Each wall is flat, endless, passes through zero and stands at right angles to its row. A trip goes straight from one point to another. Which walls does it cross, in order?
In the rows, 128 means zero.

Walls:
(1): [169 222 130]
(2): [116 127  30]
(3): [131 107 149]
(4): [ 77 156  78]
(5): [135 219 135]
(6): [ 68 208 101]
(7): [122 121 178]
(8): [118 122 145]
Trips:
[186 131 154] to [203 139 142] -> none
[195 106 108] to [ 47 126 110] -> 1, 3, 4, 6, 8
[160 111 161] to [162  75 141] -> none

Walls:
(1): [146 124 149  61 128 115 132 155 137]
(2): [163 144 101 169  80 173  88  74  95]
(3): [ 82 104 168 163  74 115 180 163  63]
(4): [164 169 161 145 137 161 109 120 166]
(5): [119  43  83  48  99 147  96 122 110]
(6): [111 141  93 175 230 180 159 131 158]
(7): [171 112 193 115  72 122 220 232 115]
(8): [133  87 155 158  62 137 175 118  32]
(9): [ 51 142 140 124 159 177  98 126 140]
Trips:
[137 128 111 120 100  78 100 142  65] to [221 145  73 115 167 127 111 164  95] -> 3, 8, 6, 4
[175  50  94  86 130  86 135 156 166] to [ 92 106 134 132 104 120 122 188 128] -> 3, 8, 9
[135 110 131  81 185 131 161 125 234] to [ 93 249 184  33 117 137 149 116 144] -> 5, 7, 6
[ 96 119 117 110 101 180 178  55 104] to [155  97 160 121 134 117 148 124  51] -> 6, 7, 9, 1
[138 126   8  95  69 103 173 140  65] to [ 93 120 132 119 149 153 156  96 105] -> 1, 7, 6, 9, 2
[165 133  71  69 140 117  81  60 164] to [163 194  79  89 186 160 110  89 155] -> 6, 9, 5
[ 99  68 122 171 199 183 103  88  93] to [126 177 165  87  61 100  94 100 177] -> 4, 8, 6, 1, 5, 9
[149 223 121 153 122 106 104 116  99] to [225  72 182 153 188  85 146 125 110] -> 8, 7, 1, 6, 2
[215 125 118 172  74 180 216 142 161] to [164 110 113 164  91 166 166 171 134] -> none

Walls:
(1): [235 176 181 215 142  78 106 101 169 166 160 112 149  89 142 104 124 131]
(2): [122 137 141  95  92 170 136 160 181 174 111 119 166 130 145 157 129  68]
(3): [154  30 151 162  57 164 141 140 133  91 146  73 182  28 123 197 172 126]
(4): [149 157 147  94 105  94 163  76 141 209 144 122 167 189  91 108 132 132]
(5): [116  89 152 164 189  95  92 165 151 164 128  29 110 124 188 125 176 131]
(6): [170 111 107  79 122 149 130 124 116 115  58 133 130 155  92  74 174 141]
(7): [ 98 163  58 101 183 112  45  85 152 132 134 166 106 157 101 222 166 207]
(8): [178  92 145 135 172 142  77  50 152 126 107 135 134 129 237 215 147 142]
Trips:
[129 147 173 159 135 125 130 166 159  87 144 112 138 121 134 152  53 112] to [ 62 160  56  92 188  94 166 144 132  82 147 101 111  91  53 181 141  99] -> 5, 1, 7, 2, 3
[143 121 216 108 133  61 139  78 219 136 112 175 204  35  54 156 199  99] to [118 231 160  94 128 139 127 136 101  81 139 115 138 105 105  96 173  98] -> 7, 8, 3
[ 80 181 111 110 168  94 211 110 112  91 177 176 132 156 104 152 176 156] to [ 34 124  16 197 118 116 152 102 131 190 193 121 114 117 141 171 143 226] -> 5, 3

Walls:
(1): [152 145  84 141 115 139 155  89 142 203 197 125 162 154 151 159 158 190
  83  78 123 150 107  80 121 157  42  63 148  36 111 181 226  86 136 163
 184 117 137 109 124 143 119 133  95  83 127  81]
(2): [111 111 213 154 117 118 124 168 137 180 130 155 146 108 156  84  58 156
  95 220 121 126 168 142 129 128 189 112 160 160 124 139 108 168 158 157
 148  93 123 158 195 148 155  87 185  90 167 154]
(3): [146 190 150  97 155 157 105 128 168 154 106  81 146 164 115  66 122 161
 188 161  89 100 148 132 124  72 104 105 137 119 117 128  61 117 135 186
 160 131  98 144 135 179 132 121 107 204 146  97]
(4): [136 151 166  99 115 205 123 105 199  72 117 152 150 142 150 108 107  90
 193 122 196 163  84  96 107  87 143 111 142 124 175 124 126 150 159 169
 100 119 131  79 141 157 133 198 104 146  59 140]
(5): [ 85 113 200 167  67 100 184 145 125  68 132 104  58 138 198 123 194 111
  47 145  96 151  74  99 175 151 153 156 121 138 139 135  91 159 133 141
  73 136 109 162 129 153  87 135  77  77 164 119]
(6): [164 168 121 119  63  74 115 142 107 140 216 170  91 159 102 104  81 115
 105 104  81 162 137  70  97 183 189  69 173  55  82 171  68 102 134 116
  95 137 119 137 164 199 164 118  72 160 157 152]
(7): [136  93  68  83 158  77 131 159 108 138 144 160 119 144 111 141 108 138
 131 184  33 108 104 117 130 211 123 152 198 130  43 109 195 107 143 109
 163 161 138 136 144 165 129 130 106 107 133 137]
(8): [108 233 102 120 200 121 164 102  71 141 129  78 149  87 113 122 100 206
  53 134  90 125  72  83  90 167 215 119 164 119  98 126  94  92 108 111
  88 150 131 116 131 117 184 102 183  31 129 112]
(9): [ 57 135 161 176 146 116 169 129 108 173  92 159 124 133 126  81  47 113
 155 116 149 122 142 163  87 113 147 124  47 104 120  93 156 115  58 137
 138 101 193 189 154 100 122  97 117  70  74 152]
(10): [ 62 184 140 102 111 108 131 108 138 137 163 131 125 100  83 127 146 184
  71 196 161 160 190 153 112  79 136 128 143 114  78 160 122 103 116 159
 172  95 128 129 174 169 114 109 192  62 115  91]
Trips:
[117  72 145 154 101 108  68  74 110 179 131  86 145  88 192 184 131 190
 150 165 178 121 148 138 101  80 118 148 105 152 109 157 137 131  26 166
 108 134 160 170 229 183 117  86 159 127 131 125] to [112 135  64 128 163 108  95 159 208 181 172  71 135 103 155 123 148 153
  94  62 109  73 101  88 121 130 110 159  57 125  98 176 149 161  83 125
  67 134 106 120 166 162 136 115 122 119 165  74] -> 8, 5, 2, 9, 6, 7, 10
[170 122  46 102 146 176 126  74  93 124  99 144 162 153 208 116 126 168
 181 119  54  92 153 104 101 115 118 177 152 127 114 157 165 111 124 131
 229 174  86 145 138  40 115 130 159  83 130 115] to [113 165 120  85 146 100 140 174 169 148 165 126  52 139  72 111  57 154
  98 120  96 109  75 143  83 180 120 117 177 136 127 188 182 108 180 137
 167  66 116  99 124  99 135 194 119 113  93 134] -> 10, 6, 3, 2, 4
[110 165 120 129 123 146 108 143 154 136 115  91 130  86  45 151  86 112
 117 196  98  85 116 132 138 127 147 166  67 139 149 144 154 113 138 110
 161 111  91 146 136 154 111 158 169 156  90 112] to [174 213 121  89 143 137 150  56 108  85 140 139  97 170 121 142 161 204
 101 129 131  71 115  46 218  79 123 112 175 169 119  93 129 109 113  93
 143 159  96 125  97 183 198 124 115 105  94  78] -> 9, 2, 4, 1, 6, 5

Walls:
(1): [158 167 134 150 156  97 177 174 177 147 155 127 112 114 131 137 178 148
 127 163 112 111 110 139  92 113 127 123  12 142 135 159  93 120 119 141
 105 127 141 152 107  84  99 132 165 108  95 149]
(2): [113 114  85 145 134 106 101 102  87 132  94  88 115 205 119 155 123 122
 155  93 116 150  99 133 145 115  69 159  74  79 133 197 114 185 150  83
 153 140 129  88 150  43 174 156 147 159  80 139]
(3): [126 145 119 114 182 126 117 146 122  95  89 136 123 115 139 145 129 115
 105 124 206 129 110 167 190 117 117 179 108 129 111 123 116 132 143 104
 141 151 149 109 143  98 114 133  98 188 131  98]
(4): [137 150  63 102 136 145 125 136 133 185 104 136 115 100 101 107 155 133
 126  58 150  90  90 112 129 140 109 163 132 168 135  47 108 131  82  93
 138 125 133 131 142  64 124  91  70  97 185 177]
(5): [ 98 113 128 164  84 130 109 101 143  93 159 142 143 126 114 137 128  88
 123 149 130 127 131 107 173 113  71 226  88 104 139  93 138 188 142 125
 110 177 158 176 127 141 124 141  57 126  61 187]
(6): [125 106 145 131 116 136  93 156 138 161  72 130 154 131 117 134 151  74
 153 186 123 121 117 130 145  81 119 141 101 167 132 133 109  96 141 147
 123 126  86  90 118  67 113 138  83 182 207  95]
(7): [127 131 107 137 165 114 159 129 121 168 169  89 116 132 155  41  87 135
 106  85 164 101  72 129 138 133 120  62 161  98 123  84 133  80  61 126
  90  99 178 134 131 121 113 126 178 177 107 140]
(8): [ 96 107 142 158 127 138  92 104 137 127 204  99  83  89 163 134  99 125
  83 118 150  83 150 178 122 111 165 134 137 191 107 118  75  84 136  77
 166 160 141 141 147 115 110 153 137 174 187 137]
(9): [130 125 151 148  90  69  75 116 142 129 142 159 156 163  96 139 121 167
 196 111 104  98  82 114  78 137  99 135 135  84  82 119  71 102 148 155
 156 160 169 119 106  60  97 123  90 186  78 108]
Trips:
[153 128  50 140 135 115 113  40 146 134 138  78  94  88  95 123 152 114
 130  91 104 129 115 116 125  72  73 164  50 126 109 120 104 146  89 116
  62 165 158 140 122 129 164 106 167  56 146 125] to [195 108  93 116 101 156 166 120 181 106 130 155 159 130  81 143  71 168
 160 154 100 100 112 159 140 155  86 116 100 130  82 128 136 112 137 104
 129 139 201 140 111 192 105 140 108  67 102 101] -> 7, 9, 2, 4
[ 96 137 151 171 140 129 175 126 101 174 131 113 160 148  97 112 195 154
 106 181  90 116 128  96 192 127 151 150 119 127 140 155  97 107 124 144
 146 201 152 100 160 128  64 109 122 163 129 146] to [128 128  62 211 183 111 121 104 129 122 173 147 144 124 150 136  53 112
 143 128 129 144 175 127 118  99  99  83 115 127  43 143 163 159 125  89
 172 125 164 101 168  82 138 104 150 175  92 138] -> 7, 6, 1

Walls:
(1): [122  91 139 114  89 150  95 120 142 161  53 162 110 135  92 124 135 125
  65 147  63  18 105 199 156  72  84 146 125  73 136  55 167  77 165  96
 152 118 119 164 100 103 159  95 105 145  81 139]
(2): [219 144 131 128 134 119 122 105 143 118 161 216 169 148 111  54 168 156
 185 190 102 104 183 102 166  95 116 117 167 114 142  73 152 122 131  86
 148 118  87 145 113 119 115 129 171 112 149  91]
(3): [ 89 158  90  83 131 121  53  98 126  88 117 125 104  94 159 140 131  77
 149 186 150  59 126 159  92 126 183 155 102 137 177 185 133 128 154  46
 172  30 120  82 138 131 148 137 160 132 123 138]
(4): [ 99 158  81 153  93 137 166 117 123 207 159  60 172 128  98 102 107 205
  97 135 185 123 159 101 133 124 115 147 209 154  71  78 102 115 136 193
 156 178 106 153 210  96 140 153 170 100 151 139]
(5): [100  97 136  83 130 131 127 203 135  98 161 108  95  71 177 133 141 100
  65 128 169 113 104  79 156 148 138  40 106 105 180 127  96 183 166 109
 156  88 192 136 192  87 137 113 128  90  73 157]
(6): [139 144  87  98 122 109 173  80 126 127 133 179 187  81 151 111 189 153
 155 106 162 121 122 126 152 136 146 122 154  97 119 144  74  95 120  90
 114  99 121  78 183 183 179 154 115 112 163 129]
Trips:
[  7 123 117 155 139 182  94 139  83 169 155 122  84 126 185 101 151  83
  83 154 101 131 127  44 143 177 167 145  86 122 184 132 112  92 106 111
 133 149  72 173 112 116 161 165  98 171 103 142] to [128  80  97  92 160 133 188 102  64 166 107 180  88  63 130 121 171 161
 196 113  95 147 165 135 136 155 144 110 146 133  69 129  73 135 192 166
 147 128 127 140 112 114 112  97  77 116 134 132] -> 1, 6, 3, 4, 2, 5
[164 113  80 137 145 136  80 164  69 208  85 130 209  95 131 111 120 150
 137 163 129 183 114 102 163 128 139  83 117 161 157 135 113 135  70 103
 124 142 123 110  92  92  99  46 135  94 134 124] to [170 134 105 130 128 152  75 136 141 148 155 125  62 145 106 126 154 115
  96 175 123 103 156 148 144 143  78 124 152  89  90 119 138 135 109 145
 136 189 132 210 184 146  66  88 136 114 116 183] -> 1
[117  65 129 135 138  92  82 119 178  50 156 179 106 121 175 164 130 115
 104 147  69 127 131 152 158 143 101 111 104  81 192 141 119 127 113  94
 113 104 172 144 147 156 120  96 111  93 176 129] to [118  87  76 100 160  85  79  92 158 116  78 111 149  80 143 141 118 143
 114 106 102 158 164 110  69 203 115  98 156 106 130 147 137 138 177 129
 129 105 108 214 125 109 150 130 106 141 179  92] -> 2, 1

Walls:
(1): [106 104 116 169  53 179 148 144 194 112 130 128 145 161  97 176  56 166
  48 167 196 131 107 151 140 129  99 159  90  54 112  91 112 157 160 129
 122  97 132 139 140 101  84 102 115 145 117  64]
(2): [129 199 105  98 103 141 156 180  71 154 140 129 133 118 184 101 104  75
  92  51 121 181 102 121 136 130  77 139 118  69  92 121 159 120 119  63
  75 170 132 176 173  96  97 119 136 180 161  96]
(3): [116  94 145  94 183 148 124  92 117 168 121 139 119 116  60 133 133 172
  91  91 134  71 129 154 129 103 125 142 104 133 161 103 114 146 167 206
 156 187 116 124 110 103 145  81 144 163  73  85]
(4): [172 163 155 119  98 126 205 104  79 125 111 102 144 122 112  73 102 185
  84 141 162  66 157 140 151 135 141 138 138 158 102 125 139 138 140 128
 129  82  87 130 158 114 134 155 122 142 141 120]
(5): [204 151 117 203  91 113 114  66 169 172  61 132 116 120 119 110 153 119
 179 135 114  94  88  53 119 140 137 102  88 180 109 118 207 155  84 135
 142 135 173 131  75 137  77 160 126  74 147 179]
(6): [109 166 154 156 140 129  80 144  93  91  67 141 171 180 168 118 184 118
 119 165 100 100 123 132 122 122  87 103 100 141  86 146 120 105 103 129
 126 133 145 146 148 126  94 128 139 156 118 103]
Trips:
[ 92 156 130 148 103 121 105  93 119 144 136 102 131 140  66 144 174 130
  83 136  98 149  82 128 121 120 153 141 138  19 154 197 123  78 102 147
 154 161 143 182 102  99 115  70 137 154 168 144] to [108 147  98 130 106 113 149 108 121 202 106 191 161 179 119 104 158 105
 147  53  92 132  97 158  89  74 138 112 140 142 150 157 141 223 116 177
 127 142 161 195  54 110  83 159 104 116 128 146] -> 5, 1
[119 119 110 137 121 159 171 166 163  85 119 131 127 130 167  69 159  97
 107 188 127 170 135 131 109 113  41  67 128 146 145 108 117 140 144 110
 199 152 150 194 181 142 169 154 165  74  95 113] to [119 126 120 164 148 162 108 131 120 144  95 126 114 110 140 184  94 139
 173 158 149 148 111  66 147 122  79 159 157 103 118 124 129 195 132 120
 132 143 185  79  92 149 137 120 132 180 164 125] -> 5, 6
